Each row is a point. The ring and each string are closed loops that go straight from each point to the next, and from the last back to the first. Before rounding, they use only three directions, however many columns there are. Count how often each string passes through the ring. Passing back the other way cancels.
In the rows, 128 means zero.

Ring:
[[150 155 143]
 [118 176 132]
 [ 90 171 129]
 [ 74 135 130]
 [ 81 104 131]
 [114  71 138]
 [137  68 146]
 [160  88 155]
 [161 133 150]]
String, 23 rows:
[[128  82 109]
 [126  50 111]
 [116  45 150]
 [113  68 162]
 [116  92 156]
 [122  90 125]
 [128  59 110]
 [127  87 120]
 [121 105 158]
 [128  91 161]
 [125 111 135]
 [146  78 114]
 [141  91 121]
 [126 112 161]
 [151  79 177]
 [165  61 178]
 [168  57 146]
 [150  80 121]
 [148  76 126]
 [156  47 150]
 [143  51 181]
 [125  89 175]
 [123 105 140]]
Times through: 1

Ring:
[[180 112 128 116 159 103  92  93]
 [149 156 115 118 183 125 116  91]
 [117 177 111 120 186 146 132 105]
 [ 81 173 119 122 163 167 138 135]
 [ 73 150 127 124 139 170 132 155]
 [ 87 100 132 126 105 159 113 175]
 [118  59 130 127  87 139  94 177]
 [152  38 130 125  86 118  79 165]
 [185  48 134 120 108  97  71 130]
 [189  82 133 117 138  96  80 104]]
String, 27 rows:
[[102 142 175 112 132 143 109 126]
 [ 57 186 168 114 147 174 135 135]
 [ 38 197 120 124 162 193 156 153]
 [ 71 160  82 132 159 179 147 160]
 [ 89 138  76 133 153 168 137 160]
 [114 120 114 125 139 146 116 144]
 [ 81 144 189 111 120 154 112 138]
 [ 57 146 177 116 114 171 122 158]
 [ 36 137 149 124 105 188 132 188]
 [ 74 107  84 136 119 175 131 191]
 [119  97  70 135 136 149 119 165]
 [108 115 175 114 113 139 100 139]
 [ 80 107 189 114  90 154 102 163]
 [ 68  86 140 127  82 169 112 198]
 [ 91  80  85 137 105 164 119 195]
 [116  96 100 130 125 146 112 161]
 [102 111 172 115 109 143 102 147]
 [ 91 114 177 115 104 149 104 152]
 [ 65 121 185 115  96 164 111 166]
 [ 40 130 155 123 100 184 128 188]
 [ 73 121  79 136 131 177 136 184]
 [108 115  84 132 141 155 124 159]
 [108 129 170 114 126 141 105 131]
 [ 56 171 199 109 126 169 124 138]
 [ 29 196 142 121 150 195 152 156]
 [ 72 159  53 138 168 183 154 166]
 [121 118  95 128 146 145 118 144]]
Times through: 5

Ring (6 x 12):
[[188 147  74 128 142  96 121 149 108 154 115 127]
 [141 190  89 143 130 116 130 157 116 165 124 132]
 [ 84 178 131 128 116 144 152 153 126 160 138 135]
 [ 94 111 143  96 120 142 160 140 125 140 137 125]
 [140  57 113  80 135 118 152 131 116 126 123 108]
 [200  69  75  94 149  90 129 134 106 131 110 109]]
String, 10 rows:
[[177  77  23 109 154  83 130 137 108 134  97  74]
 [170 107  48 116 147  93 130 142 110 142 106  94]
 [211 119  30 125 154  76 115 144 104 147  99 101]
 [241 136  63 125 152  77 107 147 100 153 108 135]
 [221 129  95 115 144  92 116 145 104 150 118 145]
 [183 116 121 103 136 110 132 142 110 144 127 144]
 [177 108 108 103 137 108 133 141 111 142 123 132]
 [205  83 130  87 140 104 131 135 107 135 126 147]
 [235  25  80  73 156  80 126 125 100 119 107 112]
 [215  37  62  83 156  81 129 128 103 122 104  98]]
Times through: 0

Ring (10 x 14):
[[152 144 158 126 161  83 152 137 112 127 138 170 189 119]
 [130 161 120 110 168  94 142 116  93 136 133 173 166 116]
 [106 169  81 103 167 116 128 107  80 145 126 162 133 110]
 [ 91 170  60 111 166 145 113 117  76 150 121 131  97 109]
 [ 94 163  73 131 164 165 106 145  85 148 122  95  78 114]
 [105 147  95 148 155 169 109 168 101 142 124  79  81 114]
 [118 121 119 161 138 158 122 183 122 133 125  87 106 107]
 [133 105 141 162 127 134 138 182 136 126 127 113 143 101]
 [146 108 159 154 132 109 149 172 136 122 132 138 172 105]
 [155 124 168 141 147  90 154 157 128 122 137 157 189 113]]
String (21 x 14):
[[124 164 121 137 173 141 119 155  95 140 132 103 111 127]
 [117 152 109 138 161 145 120 155  99 140 128 106 109 118]
 [119 144 112 138 154 137 126 153 105 137 128 118 122 113]
 [128 149 130 148 163 145 121 170 107 136 132  94 112 124]
 [130 133 141 171 153 167 115 201 121 133 131  58  94 123]
 [123 106 133 178 129 169 121 206 135 129 125  65 100 106]
 [104  89  98 165 106 160 127 182 137 131 116 102 113  82]
 [107 113  96 144 124 142 130 157 120 134 120 126 126  91]
 [120 132 114 141 144 134 130 155 112 134 126 124 130 106]
 [134 137 140 152 154 138 128 174 116 132 132 101 126 119]
 [133 131 144 167 152 157 121 195 122 131 132  72 107 122]
 [117 130 121 171 148 180 109 200 118 136 126  51  77 117]
 [ 88 127  70 152 134 183 106 169 107 143 116  78  70  97]
 [ 91 139  70 139 143 167 111 153  99 144 118  99  84 101]
 [109 145  96 133 152 142 122 146 100 140 125 119 114 108]
 [115 168 105 133 174 148 114 150  89 143 130 101  99 125]
 [ 97 184  74 122 182 162 103 136  72 152 126  96  74 125]
 [ 81 186  46 112 178 167  98 120  64 156 120 105  65 117]
 [ 58 167   7 105 153 171  99 105  66 159 109 125  62  93]
 [ 80 156  46 117 151 157 110 123  82 150 116 124  87  99]
 [107 143  92 130 149 138 124 141 100 140 124 128 118 105]]
Times through: 3
String, 26 rows:
[[103 144  81 118 147 126 129 123  95 141 122 152 131  99]
 [106 150  83 112 152 119 131 116  92 141 123 160 137 102]
 [129 156 123 126 166 117 132 140  98 136 132 138 141 119]
 [147 176 146 113 186  89 142 124  90 135 141 162 169 133]
 [149 164 152 121 177  91 144 134  99 132 140 158 172 129]
 [146 157 152 133 172 107 138 150 105 132 138 135 156 129]
 [172 152 190 128 173  69 159 144 115 123 146 170 206 132]
 [170 131 187 132 155  65 166 145 126 119 143 183 218 119]
 [155 117 166 136 139  78 162 147 130 121 136 177 205 106]
 [176 115 201 144 144  66 170 161 140 114 143 176 224 115]
 [183 135 214 149 165  77 160 172 132 117 148 148 205 133]
 [147 140 156 140 158 107 142 158 116 128 137 136 162 121]
 [147 142 156 140 160 107 142 157 115 129 137 136 161 122]
 [170 140 192 141 165  82 155 160 123 121 144 152 195 129]
 [188 140 217 135 168  53 170 152 128 116 150 181 232 132]
 [151 134 156 122 151  73 159 131 117 125 137 188 204 110]
 [124 135 114 121 144 102 144 127 108 133 128 170 166 101]
 [123 143 114 127 152 116 136 137 104 135 128 148 147 108]
 [109 142  86 109 144 105 139 110  97 138 123 180 156  95]
 [113 174  84  86 171  88 140  83  75 144 128 200 165 109]
 [114 183  89  94 180 102 131  95  72 145 130 176 146 118]
 [127 179 117 114 184 115 128 126  83 141 135 141 135 129]
 [122 168 111 119 174 122 127 131  88 141 132 137 130 122]
 [ 98 186  65  94 179 122 120  95  65 151 125 159 119 115]
 [122 185 109 112 187 120 123 123  77 144 134 137 126 130]
 [124 161 115 125 169 123 128 138  94 139 131 133 132 121]]
Times through: 0

Ring, 7 rows:
[[168 134 161  95 122 106 114 134 153 130  99 127 142 104]
 [164 125 167  87 108 101  99 132 159 147 104 125 170 118]
 [133 117 147 116  95 124  89 123 154 165 129 123 195 177]
 [115 132 114 154 118 144 116 115 128 152 141 122 159 193]
 [118 152  94 173 149 149 149 114 106 128 137 123 108 171]
 [136 160 102 165 162 143 161 120 107 107 122 127  81 137]
 [156 148 135 131 145 127 140 129 132 112 106 129 104 115]]
String, 27 rows:
[[115 172  69 195 178 154 180 110  80 110 139 123  64 160]
 [113 164  77 197 167 163 170 112  92 109 139 125  75 172]
 [125 148 105 170 145 153 145 118 116 120 131 126 108 166]
 [144 148 123 136 142 126 138 123 123 126 118 125 116 132]
 [146 151 121 137 147 124 143 123 120 123 116 125 109 126]
 [140 144 124 146 138 139 135 124 129 121 119 127 117 145]
 [143 141 130 153 138 151 135 128 137 108 114 131 109 146]
 [160 152 134 134 152 129 148 131 130 102 102 130  90 106]
 [161 158 128 122 157 110 152 127 118 114 104 126  91  93]
 [175 146 154 104 142 109 135 136 143 110  92 130 107  84]
 [174 132 169  93 122 109 113 137 160 122  93 130 138  98]
 [169 123 175  89 108 110  99 137 168 134  97 129 161 114]
 [186 125 188  63 110  87  98 141 171 136  86 128 161  81]
 [171 139 157  89 128  95 119 132 145 134  99 125 138  94]
 [168 137 157  89 125  95 116 131 145 139 101 125 145  99]
 [172 119 180  64  97  85  86 134 168 159 100 124 189 108]
 [151 106 176  84  79 108  70 130 176 170 115 124 216 156]
 [137 109 159 110  86 127  79 126 167 164 125 125 204 178]
 [146 142 132 123 132 117 127 124 130 137 117 124 135 132]
 [140 131 138 115 114 114 108 122 139 155 124 122 167 151]
 [144 144 127 127 134 118 130 123 126 137 119 123 131 135]
 [128 127 131 136 112 134 108 121 140 151 131 124 166 176]
 [100 107 127 156  83 160  82 115 152 173 153 122 211 241]
 [ 89 119 103 177  99 166 100 109 132 169 162 121 190 249]
 [112 149  92 170 141 145 141 111 105 141 144 121 125 183]
 [132 150 110 149 144 132 142 118 114 130 127 123 115 149]
 [129 160  96 162 158 136 158 116 100 123 130 123  94 146]]
Times through: 0

Ring, 10 rows:
[[142 107  52 108  75 115 132 139 138 114 142 152 123 178]
 [153  99  60  98  74 117 142 136 142 106 144 146 129 170]
 [163  86  95  95  99 123 150 130 151  97 141 131 138 149]
 [162  84 137 107 134 130 142 125 158 101 133 116 141 128]
 [148 101 175 134 168 138 118 122 159 122 127  99 137 111]
 [123 134 189 168 184 142  82 122 154 155 123  91 124 107]
 [108 148 177 181 182 140  67 126 147 169 122  98 116 118]
 [101 149 150 181 170 132  68 132 141 167 120 115 111 138]
 [107 134 101 160 138 120  88 139 136 149 123 142 111 166]
 [123 120  65 133 101 115 111 141 134 130 132 153 115 180]]
String:
[[ 91 170  93 179 122 125  60 139 128 180 130 134  99 167]
 [ 90 130 131 184 188 119  74 140 137 152 104 145 108 164]
 [108 113 139 165 184 121  93 136 143 136 108 138 119 153]
 [111 105 143 163 190 120  99 136 145 129 106 140 121 153]
 [ 92 132 136 184 187 121  74 139 138 154 107 140 109 159]
 [ 89 175 102 185 127 128  54 138 129 186 130 128  98 161]
 [125 134 112 145 122 129  97 132 142 146 135 123 118 147]
 [126  87 114 138 164 114 122 139 145 108 111 152 127 165]
 [132 107 116 135 139 123 115 134 146 124 126 133 125 151]
 [132 122 102 134 115 125 110 133 143 133 135 129 122 152]
 [146  81  75 107 111 112 145 139 144  95 128 156 131 174]
 [163  74  48  81  73 110 164 139 144  82 141 159 136 179]
 [170  95  49  77  45 120 157 133 145  98 157 139 135 165]
 [176  46  92  76 115 114 179 133 156  62 130 148 149 158]
 [148  84 120 117 141 122 137 132 152 102 125 133 135 147]
 [154 124  96 111  78 132 123 127 147 130 154 112 128 139]
 [147 108 111 119 113 128 124 130 148 121 138 122 130 143]
 [158  67 114 102 138 119 153 132 154  85 125 140 141 150]
 [182  53  64  63  78 113 184 134 153  63 142 150 147 165]
 [156  67  89  97 120 114 156 136 150  83 127 151 138 165]
 [141 100  98 120 119 120 128 134 145 114 131 138 128 158]
 [143  72  74 108 123 108 148 141 144  88 121 165 131 180]
 [126 130  25 121  58 111 114 145 128 132 144 162 111 196]
 [117 162  68 146  74 127  84 136 131 165 149 129 106 165]
 [120 142 101 148 112 127  91 134 138 152 137 126 114 153]]
Times through: 1
String:
[[139 120  84 122  94 123 118 134 141 129 141 133 123 159]
 [147  80  87 108 120 114 144 137 146  95 127 151 133 167]
 [162  59  64  84 101 108 169 139 148  72 130 163 139 177]
 [170  85  50  77  56 117 162 135 146  90 151 146 136 169]
 [164 111  73  93  59 127 140 130 146 115 157 123 132 150]
 [178  89  95  81  77 129 157 126 155  96 153 117 142 137]
 [178  67 139  89 129 130 161 123 163  84 137 113 150 122]
 [167  96 163 111 137 140 135 119 162 112 140  92 144 105]
 [160  67 204 124 203 136 139 119 169  95 115  99 150 100]
 [145  80 197 139 207 134 124 123 164 109 112 105 142 109]
 [133 113 148 143 157 131 107 128 151 131 126 114 128 130]
 [127 152 147 155 130 142  82 124 147 164 141  94 119 120]
 [119 170 185 176 153 152  61 119 150 184 140  72 117  97]
 [117 150 215 182 197 151  66 118 156 172 124  74 122  90]
 [126 102 207 164 222 136  98 124 159 131 107 102 133 108]
 [130  90 208 159 228 134 107 124 161 121 104 106 136 110]
 [128 139 232 174 205 154  76 114 162 163 125  65 129  78]
 [135 145 183 156 152 149  85 118 155 161 139  76 126  97]
 [137 131 141 141 131 137 101 125 150 144 138 103 125 125]
 [142  88 145 130 165 126 127 129 154 109 120 125 135 136]
 [165  52 159 104 175 125 158 126 164  77 117 124 150 127]
 [187  47 126  74 124 125 180 125 164  65 135 124 155 131]
 [171 104  80  86  60 129 147 128 149 108 158 120 136 144]
 [150 127  79 110  68 129 122 130 143 131 154 121 125 150]
 [136 118 112 132 121 127 112 131 145 131 135 125 124 146]
 [146  70 105 112 144 114 146 136 150  89 119 151 136 162]
 [159  68  34  81  74 104 167 143 141  77 136 172 134 193]
 [151 118   7  89  19 113 140 141 132 115 159 157 120 192]
 [142 134  40 109  42 121 120 137 134 134 157 139 117 174]]
Times through: 2
